Each row is a point. Any point is a mix of the corners, with weights that add up to 1. It lies inside the corners' shape when no weight is negative. Is each point inside? If not, which corners have a negative weight?

Corners:
(1): [-43 -23  53]
(2): [ 2 32 48]
(3): [ 95 -20 -25]
(4): [-26  32   9]
Points:
[-18 -13  41] -> inside
[53  0  5] -> inside
[ 0 31  7] -> outside (1)
[ 56 -23 -16] -> outside (2)
[ 31 -16  21] -> outside (4)
[-25   1  18] -> outside (2)

Corners:
(1): [ 19  37  44 -64  60 -51  11 -19  61  36 -54  -6]
(2): [-34  36  -3  48  35 -40  -1  33  60  11  60 -30]
(3): [ -8  21 -23 -65  29   8  38 -28  27 -29  34  10]
(4): [-10  -1  -3 -20  22 -54  65 -51 -22  77  19 -83]
(5): [-27  30   8  28  -7 -31  36  56  22 -46  -2 -77]
(6): [ 25  37  69 -26 -80  55 -23 -24 -38  84 -82  59]
(7): [ 64  17  57  10 -68  -5 -13  15 -68   4  57 -16]
(8): [  3  48 -57 -40  27 -21 -57 -11 -69  35 -69  35]
(9): [ 15 -35 -39 -20  34  71 -67  39  23  55  58  21]
(10): [ 52  51 -59  52 -55  31 -62 -47  39  48 -37 -47]
(11): [ 73 -61   2 -47 -60 -60  -6 -44 -47  69  14  48]
(12): [ 48 -49  56  -8   9  15  11 -49 -15 -18  14  32]
(13): [ 63  -4 -53  -1  19 -24  18  17 -34  55  25  31]
Points:
[  0   1 -19 -35  16   4 -10 -50  16  80 -28   3] -> outside (5, 7, 13)
[ 37  -4 -84 -41  19 -41   3 -13 -14  53 -16 -22] -> outside (2, 6, 7, 12)
[ 45  20  -4   1 -40  19 -12 -34  27  95  13  -5] -> outside (5, 8, 12)
[11 21 13 -3 -7 -7 -7 -4 -3 32  2  2] -> inside
[ 30  -5  -3  -6   4 -10 -20   1  -9  47   2   6] -> outside (3)
[ 36  11  17 -24 -22   9 -36 -18 -12  16   8  25] -> outside (4, 5, 13)
[ 33  21 -13  17 -52 -26 -16 -15  -2   2 -28  34] -> outside (1, 4, 7, 9)
[ 37  52 -22 -29 -16  35 -26   8 -21  62 -37 -20] -> outside (2, 11, 12)

Corners:
(1): [-55  16  16 -43 -35 -52  29 -25 -26  66   8  45  -4 -36 -10 -43  47 -39
  -3  -7]
(2): [ 34  31  10  31  41 -91   7  49 -12  30 -42  23  59  39  30 -33 -35 -61
  40 -47]
(3): [ 41  15  32  17  14 -64  38  11  -1  53 -67 -37 -10 -47  45 -27  -5   7
  55  -8]
(4): [-64  17   3  24   4 -18 -51 -12  49  49 -21 -29 -10  22  10   3  23 -57
 -59 -14]
(5): [ 33  20  -4  57  58  -7 -23 -36  -4   3 -10 -29 -26 -15 -19  58 -61 -14
  16  46]
(6): [ 32 -23  51  21  36 -21 -20  -7 -38  41 -12   0  25  -4 -22  34  44 -21
  -4   6]
(7): [ 20  17  42  -2  41  -9  16  29  10  27  14 -19 -69 -20  41 -35  -9 -39
 -13  30]
(8): [  0  -9  37 -12 -25 -17  24 -44  27  -8 -29  29   5   9 -35 -44   3 -16
   1   3]
(9): [  7  43  43 -33  34 -26  80   5 -17  20 -13  12 -25  18  11   6 -30  74
 -27  16]
(10): [ 43  -8 -11 -40 -80  42  -8  21  -7  -9  10 -29 -31  45 -39  78 -52  -3
   2  33]
(11): [ -2 -30 -24 -20  27 -11  29 -14   6  42 -59  41  54  15  -4   1 -33  64
  26  27]
(12): [ 21   5  39  -4 -52  15  25  45  -6  19  27 -46  12 -33  29 -11 -89 -24
  -5 -22]
(13): [ 13 -25 -18  34  17 -10  23  10 -14 -54 -30 -25  -3  19 -26  -1  26 -43
 -77  80]
(14): [ 43   8  16  16  -2  -5   8   6  34 -73  44 -65  14 -30  26   5  19 -16
  -8   0]
(15): [ 30  17   0  56   2  20  79  15  26 -19 -38  -1   6  78 -38  -3 -13  37
  95  26]
(16): [ 39 -12  22  -8  45  19  86 -43   3  29  -7 -55  -7  84   6  38 -38  42
  26  25]
(17): [ 93  20 -20  25  15  19  12  43  20   7  19 -23  -6  -5 -38  -4 -19 -15
 -52 -76]
(18): [ 15  17  15   6 -30  29 -22 -39 -50 -18 -21  23 -43 -64  20 -52 -12 -22
  34 -19]
(19): [ 61  56  38  10   1 -29  32   2  -5  18 -21  31  37 -17  29 -22  17 -41
  15  13]
(20): [ 57  -8  30  32  11  10  49  18  41   2  38 -19 -46 -29  32  81   4 -39
 -32 -41]
(21): [ 61 -16 -16  73 -13 -35 -16   1  -6  16   7 -25 -14  25  26   9 -43  10
  20  36]
Points:
[ -3   8  24   1   4 -10  14  -8   1  16 -19  -8  -4  -5  11  -2  -7 -19
   4  11] -> outside (17, 21)
[  3  13  28 -17  10  -9  35 -12  -5  13 -20  -8   6  13  -2  -9  -4  -6
  13  14] -> outside (17, 20, 21)
[ 28   9  15  21  11 -11  20   1   6   9  -7  -9  -6  -8  10   1  -6 -16
  -1  -4] -> outside (10)
[ 22   5  18  11  15 -12  25 -11   3  12 -11  -8  -4   5   3  -6 -11  -7
   7   5] -> outside (10)
[ 26   5   8  31  29 -39  36   8  31  14 -14 -21  20   9  15 -12  -9 -23
   4   9] -> outside (6, 9, 10, 18)

Corners:
(1): [  5   6  -9 -23  12   3  16   5  15  21  81  10  26 -29  -7 -14  17  27
  12  10]
(2): [  5 -41 -21 -22 -13 -12  -6   1   7   0  -9 -26  20 -35 -35  52  -1   4
 -19  -7]
(3): [ 22 -46  23 -16 -32 -16  11 -20  26 -26  -3 -21  25 -37  -7  24  12 -13
  22  11]
(4): [  7   8  14 -15  30  20   9  -3   2   3  -7  23  22 -21  -1 -12  15  74
  16  23]
(5): [ 38   4 -14  -9  26  24  -4  17 -23  20  -7 -34 -10 -23  -7  -1 -20 -14
  27 -15]
(6): [ 43  17 -13 -23 -25   4   6   3  20 -30   1  -7  21 -26  -2   2   4   3
 -14 -11]
(7): [ 32  11  11 -13  34  31 -24 -12 -12 -62  -3 -20  17  40  -8   4  15 -18
  13 -11]
(8): [ 52  22  -7  12  -9  55   7 -74 -19  11  20  44  21 -28  -2  31   9  50
  -3 -18]
(9): [  2   8 -17 -10   1 -22   6 -52  -3  -3  10 -14   4   2   3 -20 -10  -7
  23  32]
(10): [  8  41  16   6 -19  17  17  -3  -2 -17  29  11  18 -36 -35   1  -4  -6
  21  -3]
(11): [ 40 -43  -4 -16 -11  -6 -10   9  10   4 -14   2  25 -25 -18 -13  19  -8
  11  48]
(12): [  3 -12 -25  42  10  32  14 -12  18  23 -15 -20  -2  31  -5  18   4 -17
  34 -10]
(13): [  7  16  -9 -22  36 -12  -9   7  20 -79  19  -6 -26 -30  13  -1 -10  -7
 -34 -21]
(14): [ 36  25  21 -21 -24  -9  14   1 -12  36   5 -21 -42 -31 -53 -18  82  29
  17 -10]
(15): [ 40  18   3  37  33  10   7   2 -12  21 -11 -27  10 -23 -16 -26  -6  17
  -2 -12]
(16): [ -4  14 -13 -23  32  18   3 -47  14  16   0 -20  10 -15  -7   8   3 -20
  -1   2]
(17): [ 12  25 -10  17  16   5   0   2   3  11   5 -24  -3 -35   8  95 -16  15
 -19 -13]
(18): [  6   9  -7  11  15 -12 -22  -7   1  21  -2  -3  19  -5   9  -6 -13 -22
  27 -22]
(19): [ 19   9  37  15 -54  56  -7   2 -49  30  41 -13  14 -41 -10 -14  34  -8
  17  -7]
(20): [  5  18 -15  -8  33 -20  23  -1 -20  15 -10 -11   7 -17   7  39 -19 -15
 -17 -21]
(21): [ 33  -9  15 -26  39   0 -11  -1  18 -18  -6 -30 -21  46 -18 -22 -22 -17
   4   0]
Points:
[ 19   1  -3 -11   6   2   4   0   5  -8   2 -20   4 -15 -13   5   4  -2
   2   1] -> outside (8, 18)
[ 23   0   3  15   2  19   5  -1  -5  23 -13 -12  -3 -30 -20  29   2   5
   3 -15] -> outside (1, 6, 7, 9)
[ 17   3   0  -8   2   5   2 -14   5  -8  12  -6  14 -12  -9   5   8   4
   4   2] -> outside (5)
[ 24   2  -1  -4   6   9  -2 -13  -2  -4  -7 -13   4  -8 -11  -3   4  -5
   9  -3] -> outside (1, 17)
[  4   4  -9   8  -4   7  10 -20   6   8  20   4  30 -38   2  27  -1  12
  -1   2] -> outside (5, 7, 14, 21)

Corners:
(1): [  8 -40  24 -23 -24 -50 -24  25  29 -14  48   3   1   7   4  12 -27 -54
  -5   3]
(2): [ -5  53   7 -49 -84  -7  29 -33  51 -29 -23  15  39 -75  -6   9  42 -44
 -35   5]
(3): [ 29 -15  16 -49   9  16  23  46 -24  -4 -28  16 -24 -13 -68   3 -44 -15
  -5   5]
(4): [-11  -2 -31  66   3   0  38  11  50  -3  -8  12   1   0   0 -21  27 -15
 -13  -3]
(5): [ 16  28   6  26 -37 -18  -1 -26  -9  10 -13 -12   0  17 -33  14  42 -16
 -24  47]
(6): [ 42  51 -62  59 -31  26  95   9  29  15  24  78  -1   4  28  23 -64  16
 -30 -39]
(7): [ 28  48   3 -41  -6  12 -39   9 -23   1   4  -2  25   2 -26 -22   9  -9
  49 -27]
(8): [-52  31 -27  22 -45 -20 -10  19   6  -2  -1  -4  -5 -11 -36  17 -11 -19
  -7  -2]
(9): [-27  18 -28   1 -30  20  20 -10 -33 -43 -27  46  16 -10   7  15  16   6
  -6   8]
(10): [-23 -14  14 -30  19  41   1   7  18 -28  15  32  12  48 -51 -34  21  27
  41 -11]
(11): [ 46 -18  33  41  19   8  15  40 -17   0  -8  -5  11 -23 -17  34 -85  55
  16  -2]
(12): [-48   3 -19 -44  11   5  11  -2  17  18 -16  -5 -30 -30   4  12   7 -29
 -20  66]
(13): [-13 -24 -22 -29  44 -20 -33  26 -38  36  -3 -29 -25  25 -35  55 -23  25
   1 -17]
(14): [ 11  60 -17  37 -12 -12  34 -14   0  -5 -27  46 -23  -3  14  10  25  22
 -15  -2]
(15): [-37  18 -21   3 -21 -17  17  60  -4   6  -2   3   7  20  34   5  36  34
  12  67]
(16): [ -1   8  19   4  60 -31   0 -30   4 -36  18 -24  15   2 -10  56 -17 -30
  -3  -6]
(17): [ -6  18  32 -51  32  10 -75   5 -24  -7   6  -3   1  24 -30  29  13 -28
 -28  22]
(18): [ 15  -4 -29 -43   4 -28   6  -6  12 -24  -6   9  15  13  28   9 -62  10
 -64  38]
(19): [-60  18  23 -24 -18   9  72   8  13  42 -15  13  16  -5  46 -13 -42 -10
 -17 -16]
(20): [ -5  24 -35  18 -31  33  51   0 -14 -37   5   7 -46   1  22 -12  22  39
 -51  18]
(21): [ 20  -7  27 -30 -20  38 -54  23  25 -53 -12 -26  21  49 -57 -20   4 -11
  93  -5]
Points:
[ -9   7  -6  -2  -5  -6  -4  10   7  -3   1   6   3  14 -15   3   3 -14
   5   8] -> outside (2, 11, 20)
[ -6  12 -22  12   0   1  28  17   2  -2  -3  21 -10   8   6   7 -18  16
   4   0] -> outside (2, 5, 17)
[  8  24  -1   3  -7  14  27  -1   6 -16 -13  18   9  -7  -3   5  -5  10
  -7  10] -> outside (1, 8, 13)
[ -3  12   2 -11  -7   1  -5   3  -2  -8  -5   3   2   7 -16  11   3  -8
  -6  13] -> inside
[ -8   9   0  -3  18 -16   7  17   2  20   2   6  -1   5 -10  17 -19  -7
  -6  12] -> outside (2, 9, 20, 21)
[ -7  14  -9  -4 -14   2  14   1   0  -6  -5   3 -11  -1  -8   7   6  -3
 -18  23] -> inside
[ -8   9  -7 -12 -14  -1   6  11   5  -1  -6   6  -1   0  -9   6  -6  -4
  -8   8] -> outside (16)
[-13   5   7 -17  -1  -2  -6   7  -1  -8  -8  -6   1   3 -14   8   3  -7
   0  17] -> outside (6)

Corners:
(1): [ 17 -15  19  20 -13  15 -27  46  -1  -2 -13 -11 -19  35 -24  46  -4 -75
  39   9]
(2): [ -6  -2 -13  66 -27  -4 -34 -51  14 -35  16  -1 -50   3 -31  47  30  43
  53   6]
(3): [ 23 -17 -43  -3 -12  30  20  39  31  -1  25 -28  41   9 -26  35 -15 -38
 -28 -32]
(4): [  2 -20 -16 -18 -42  22  -5   2  50 -29 -48   7  -7   5  -1  16 -10  21
 -18  -4]
(5): [ 23  -8  -3   7 -17  17  11 -13  17 -29   7 -15  14 -24  52  45   9 -13
 -18  14]
(6): [-64 -16 -23 -31  27 -34  22  21 -61 -31 -16 -35 -17 -15   4  14 -18  12
 -10  -1]
(7): [-39  -1 -52  14   1  27  32 -30 -53 -16 -30   6  10  39 -36  20  -3  21
   7  24]
(8): [ 23 -10 -24 -31 -36 -23  31  26  40  28  -8 -27 -15 -12 -14   4 -13 -50
 -18  19]
(9): [-54  19 -16   5 -26  22   9  21  43  -4   3  58  -7  27 -25 -11 -32  36
   6  35]
(10): [  8  20  -6  17   9  25  19  29  26  14   6  -3  14  25 -38   4  21   3
 -25  20]
(11): [  0   1 -37 -18 -34  38  20  24  46  14   7  30 -32 -19  42  45  35  38
  -8  23]
(12): [ -3   9 -15 -19  45 -45   4  29  32  12  11  79 -34  14 -30   1  -5  29
  19  -8]
(13): [  1   9  -9 -34 -18  36 -36  32 -65 -34  10   4  40 -21  -8 -46 -24  20
  12  23]
(14): [ 12   6  58 -38   3   6  18  19 -60  18  20 -14  13  35   4  42 -18  20
   5  -7]
(15): [  5  67 -24 -32 -14 -36  13  20  -1  76 -13 -17   8  -6  20  20  -3  15
 -30   4]
(16): [ 21  13   2  -6 -23  -9  25   8  23  36 -20 -15 -16  32  62 -46 -14  32
 -18 -10]
(17): [  3   0 -42 -25 -35  31  20 -11  37 -30  10  -4 -49  95   6  39  -8  33
 -28   6]
(18): [ 19 -12  -2  27  30  42 -77 -38  18  39   8 -11 -30 -23 -13  16  51   6
 -16  18]
(19): [-24   0  71  52 -45 -14   8  12 -90  -1  -7  -8 -14 -11 -27  43  -3 -63
  -4   3]
(20): [ -6  53 -16 -19  53  36   8 -63  35   0 -12 -22 -34  -1 -18 -56 -11  35
  10 -61]
(21): [ 19 -22 -10  37 -10  46  10  16  29 -36  -1  12 -46  -6   1  30 -27  26
  -8  24]
Points:
[  1  -1 -12   4 -12  19   3   9  17  -7  -3   6 -21  13  -6  19  -9  11
  -5  11] -> inside
[  6 -10 -10  12  -9  35 -12 -11  19 -20   6  10 -19   6 -27  26   1   1
  11   4] -> outside (6, 10, 15, 16)
[ -5  -7  -4   2 -24  20   1   2 -10 -16  -3  -9 -13   0  -9  34  -9  -7
  -1   6] -> outside (10, 12, 16)
[  2   3 -16  -9  -7  12   7   9  14   1  -2  -3  -8  14   6   5  -6  17
  -7   3] -> outside (19)
[ -2  -7  -4   7 -21  15  -1  22   0  -6  -3  11  -9  12   0  37   2   5
  -3  15] -> outside (8, 20)
[ -2   1 -10  -8 -13  18  -2   8  -6 -11  -9   1   1   6  -9   5  -7  12
  -2   7] -> inside
[  1  12 -12   1  -4  19   3   3  10   1   8   5 -12   9 -19  23  -1   3
   1   8] -> outside (4, 6, 16)
[ 19  20  -8  -9  -8  16   6  -1  10  26  -8  -4  10  25  -3 -11 -13   9
 -27  -1] -> outside (1, 2, 6, 11)
[-17  -2  11  17 -18   4   6   7 -40 -20   4   7   1  17  -8  24 -12  21
 -17  13] -> outside (1, 8, 11, 20)

Corners:
(1): [ -6 -68  62 -74   4  65  38  -8   7  -9 -17  56 -16 -37  -8  47 -65  15
 -39 -43]
(2): [  6   4  14   6 -17 -18 -39   0  -7 -23  37   6  13  -2 -30 -18  -4 -33
 -29 -42]
(3): [  0  15 -52  10  19  14 -19  12   1  -2  37 -14  46  68   0  12 -41   6
 -29  12]
(4): [-44 -48 -88 -59  23  41  23 -18  35 -12  31 -45  67   8 -38  17 -12  12
 -28 -45]
(5): [ 28  31 -80  71  -3  44  53 -45  71 -14  -5  71  54  21 -44 -28  15 -44
 -48  46]
(6): [ 68  11 -36   5  -1  18  29 -38  -8  22 -13 -73  25 -48  12  20  40  -3
 -62   8]
(7): [  6 -10 -32 -29  59   6  22 -33  64  20 -68  53  13  29 -45   2 -39 -36
 -39  28]
(8): [ 56 -14  22 -34 -17  63 -31  25  55   1 -17  19  22 -76 -19  29 -27 -11
 -56 -36]
(9): [ 31  29 -21 -19  29  11  -6  12  69 -63 -30  11  27   0 -11  10  36  34
  42 -70]
(10): [ 13  48  36  13 -38 -25 -16  51  39 -34 -71 -53  -3  17 -25 -30   2  11
 -19 -11]
(11): [-43 -16   9  -4  24  30  -4  28 -32  33 -12  -3  37  40  10  27  18  25
  75 -50]
(12): [ 52  47  -3 -72  57 -12  24  47 -71   2 -40  -8  31  -5  23  18  -9 -14
 -31   6]
(13): [ 38 -17 -28 -24 -33  24  32 -28 -48  56  54   9  50  -2  19 -29 -61   9
 -25  24]
(14): [ 44 -36  11 -34   5  10 -21  37 -13 -38 -31 -48 -27 -19  18   9  41  92
  -9  17]
(15): [-34  38   2 -57   8   6  35  23  22  46 -36  29   2 -42 -56  24 -63  -1
   1   1]
(16): [  0  22  35 -21  11  69  21 -27  40  51  55 -51 -33 -29 -22 -66 -19 -72
 -25 -10]
(17): [-35 -17   9  62   2  -1  -9  10 -10  32 -11 -46  30 -43  -4 -30 -21  -5
 -40 -36]
(18): [ 68  -6 -22  37  -5  -9  32  54  18 -14 -49  14  35 -25  -8  38   2 -10
  35  32]
(19): [-10   2  51  13 -18 -13 -30  54  32   1  31 -26  18  31  63   0  51  12
  16 -42]
(20): [ -6   5 -14  -5 -21  25 -30 -28  -6 -47  30  13  47  -9  28  -3 -11 -75
 -27 -13]
(21): [  2  33 -95 -26  -8  -8   4  18  25 -58 -28  68 -29  48  10  -9  -4 -29
   9   1]
Points:
[ 19  11   2 -19   1   8  -6  15   3  -6  -8   0  11   2   7   7 -10  -7
  -9  -6] -> outside (4, 5, 17)
[ 12  -2  -2  -8  -4  14   0   2   9  -2   1 -10  14 -12   5 -16  -8  -8
 -36 -17] -> outside (3, 11, 15, 18)
[  9  21 -15   4  -8  10  -2   9  18  -6   9  -5  30   0  -3  -9   2 -19
 -10 -20] -> outside (1, 7, 14)
[  3  -9  14  14 -12  20  -8  11  -8   7  19 -25  32  -9  11  -5   4 -10
 -20 -21] -> outside (7, 9, 15, 21)

Corners:
(1): [ 15   1  41 -43 -19 -79 -36 -73  54  30 -14  66  49 -93 -41  58 -77 -84
  60 -10]
(2): [ -1  31  44  35 -21  51  50  85  71  36   9 -64  42  76  38 -14  60  36
  40  14]
(3): [ 25  -1 -50  36 -16  20 -54  83 -51 -47   7  14 -12  42  13 -34   2  63
  20  52]
(4): [  2  88  -7 -46  10 -95  -1 -67  75  50 -36 -41  19 -81  46 -38 -26 -17
  12  11]
(5): [ -5   0  27  10  15  11 -40  82 -12 -37  48 -37  17  40 -33   5  32  -4
  -2 -55]
(6): [ 53  -2  35 -33   7  -8 -62  -8 -32  49 -34  20  16 -37 -40   6  28  51
  45  -6]
(7): [-51 -19 -26  23  -7 -16  31  23 -30 -67   6 -84 -54 -16  28 -16  67  45
  13   9]
(8): [ 12   8   0  67  57 -79 -57  50 -24 -20  38  44 -32  22 -56  31 -52  49
  36  57]
(9): [  4 -11  -9 -27  59   1  16  23 -48   3   8   7  43  70 -15  32  20 -49
  12 -25]
(10): [ 44  30   3  55 -38  15  16  36  -6  14  40   5  15  -9  28  -6 -49  35
  39   1]
(11): [-32 -23  46 -52  38 -88 -45 -52 -37  12  -4  11  -9 -50  24  18 -61 -40
   7  41]
(12): [-22  32  44  57 -51   1  -9 -45  40 -25  -3  38 -39   0  17  73  33 -48
  30 -11]
(13): [-32  -3 -29 -68 -31 -70  18 -37   2  15 -16  62 -24 -45 -39 -29 -73  17
 -46 -37]
(14): [  0 -27  21  -1  33   9 -22  33  68 -19   8   6 -14 -40  -3 -15  15 -17
  50 -58]
(15): [  3 -21  31  53  36 -14 -65  60  15  -9 -72  37 -12  77  -2 -58 -32  22
  -3 -80]
(16): [-41  -6   2   5 -30  12 -18 -11  34 -66   9 -16  47  11  51  41  49  38
 -45  51]
(17): [ 61 -30  -2  -2 -11 -44 -28 -43 -40  24 -22 -45 -71   3 -28 -28   4  -4
 -19  40]
(18): [-34  50  10  44 -25  23  20  30  12  -5 -10 -79  22 -50 -52  14   8   6
 -33  65]
(19): [ -6   9  26  13  33  36 -35  -5 -37  -2  51 -70 -34  37 -29  -5 -15  47
  74   1]
(20): [-57 -19 -33  14   6 -15   2   8  41  47  20 -12  35  55  55 -34  55 -37
   5 -54]
(21): [-17  30 -44  43 -48  36   0  76  24  16 -10 -34 -21  58  25  39 -20  26
   2 -15]
Points:
[  7   8  -5   9  -3 -16 -12  24   3  11 -11   5   9  31   5   1   5  12
   9 -15] -> outside (11, 14, 18, 19)
[ -6   6  29   9  15 -27 -15   1  19   3   5  15   9   2   7  -3 -13   2
  29 -23] -> outside (3, 17, 18, 21)
[ -2   9   8  10 -15  -2  -5   9  11   5  -5 -12  -1   3  10   1   3   1
  13  -9] -> outside (8)
[  1   2  21  21  32   5 -24  34  -5  14   0 -43 -17  39  -9  -3  37  10
  31 -15] -> outside (1, 3, 10, 13, 16)
[-17   6   5  21  -8 -13 -11  13  15 -15   4 -24  -9  -4   9  -4   4  14
   6   7] -> outside (6, 9)
[ -1   9  15  15  -1   4 -13  32   7  -2  15 -22   7  19  -2   1   7  12
  20  -8] -> inside
[-14   9  -2   5 -20 -20 -18  -9  -1 -12   5 -30 -13  -8   2  15  13  19
  -1  37] -> outside (9, 10, 14, 15)
[ -8   9   2   2  -3 -21 -18  17  16   7   2   1  13 -15   5 -13 -20  18
  15  -5] -> outside (9, 12, 17)
[ -7   1  11   4   3 -11 -10  15  12   0  -3 -15   2  12   2   2  12   6
  14   1] -> outside (10)

Corners:
(1): [ 12 -43  15  29  23  30   9  19  36  -7 -48 -16  35  30  62  36  -1  54
 -48 -27]
(2): [-51 -36 -35  11 -69   8  59  17 -32   4  62  24 -44  16 -54 -23 -55 -26
  19  -9]
(3): [ 19  14  37 -51 -17 -18 -30  21   5 -31  11  18  12  12  14 -62 -78  59
  20  43]
(4): [ 35 -14  10  95  68  -9  54  30 -13  19 -58   4 -50 -41  85  54  59 -81
  41   3]
(5): [ 48  17 -49  47  16 -17  43 -48  -4  55 -42   6  41  43  69 -42  21  72
 -50  33]
(6): [-24 -20   3 -22  37  -6  30 -33  25  41  52  34  35 -40  30 -16   1  55
  41  52]
(7): [  3  37 -29  17 -28 -38 -32 -43  -8 -52  47  15  10  50  17  22 -60  45
   9   1]
(8): [ -7  59 -18  45 -48  38  25 -34 -48 -65   4 -31   7 -35 -26 -60 -66 -18
 -12 -38]
(9): [-26   8 -68  18  35  53 -21   9 -27 -43 -17 -15 -22 -61   7 -84  15 -26
   7 -20]
(10): [ 45  54   6 -66 -32  83  -9 -16 -18  47  59 -39 -71   3   8  -4 -60  46
  32  32]
(11): [-54   1  16 -32  47  -8  -2  15 -15 -15  51  23 -41 -63 -37 -12  45  10
 -24 -32]
(12): [ 29  -2 -11  51 -28 -28 -20  34  67 -60 -32 -32  43  45  -3  -2   0 -53
   5 -63]
(13): [-34 -55 -29  75 -37  -3 -36   9  64  71  38  26  19 -28 -15 -74 -54 -54
 -52  41]
(14): [-16  30  13  13  14  27 -30   5 -36  34 -47 -14  -9 -23 -24   7  14  -9
  20 -23]
(15): [ -7  13   9 -32  44 -21  36  18   8  25 -51 -15  22 -40  81  49 -41 -41
   3 -14]
(16): [  0   2  10  65  39 -43  30 -12 -44 -32 -44 -30 -14  47  72 -33  -6  35
  61 -84]
(17): [-72 -20   2 -27  40  95  64 -54  76 -16 -45  30 -40   7   3  15 -33 -21
 -55  31]
(18): [-10   3 -79  24  62  41  -4 -41  23  13  43 -59 -30 -71 -37 -50 -28  67
 -11  53]
(19): [  9 -38  27  49 -55 -29  54 -35  14 -51 -28 -17 -43   6  55  36  -1 -37
  14  32]
(20): [ 47  -6 -11  55 -24  33   3 -25  54 -27 -79  27 -87 -36  68  73 -44 -40
  37 -29]
(21): [ 60 -31   0 -17  39  34  -4 -57 -27  33  29 -41 -23  21 -17  31 -27  41
  28   0]
Points:
[ -8   7   6  -6  24  13  23 -19 -30   1  -9 -14 -15  -9  20   4  -6  23
  16   2] -> outside (12, 13, 20)
[-39   5 -13  14  22  35  31 -14  17  28  -2  20 -36 -42  20  14 -15  -4
 -21  -2] -> outside (3, 9, 12, 19, 21)
[ -8   5   1  -8   7   2  28 -11 -18  -6  21 -10  -7  12  -3  -3 -15  29
  12  -3] -> outside (9, 13, 20)
[ 15   6  -5  18   4   8   9  -8  -2   6 -19  -8   2  14  36  -6 -34   7
  12 -12] -> outside (11, 18, 19)
[-10  41 -40   9  14 -14 -22  -1 -30  18  50  -8  18 -20 -11 -61 -21  36
  15   7] -> outside (1, 17, 19, 20, 21)
[ 27   6   2  23 -20  -8   1  -4   2  11  24   4 -17 -12  -1  -4 -24  -2
  14  28] -> outside (1, 9, 15, 16, 17)
[  5   4 -16  25  -1   5   5 -11   2 -16 -13  -5 -17   0  22   0 -23   1
   4 -12] -> outside (6)
[-15   9 -17  40 -10 -22   9 -10  11 -35 -21   0   7   1  16 -26 -22  -9
   8 -24] -> outside (1, 4, 10, 21)
[ -3  -2  -4  11   1   8  16  -9  -2  -2   6 -13  -6   3   8 -12 -17   4
   1   1] -> outside (20)
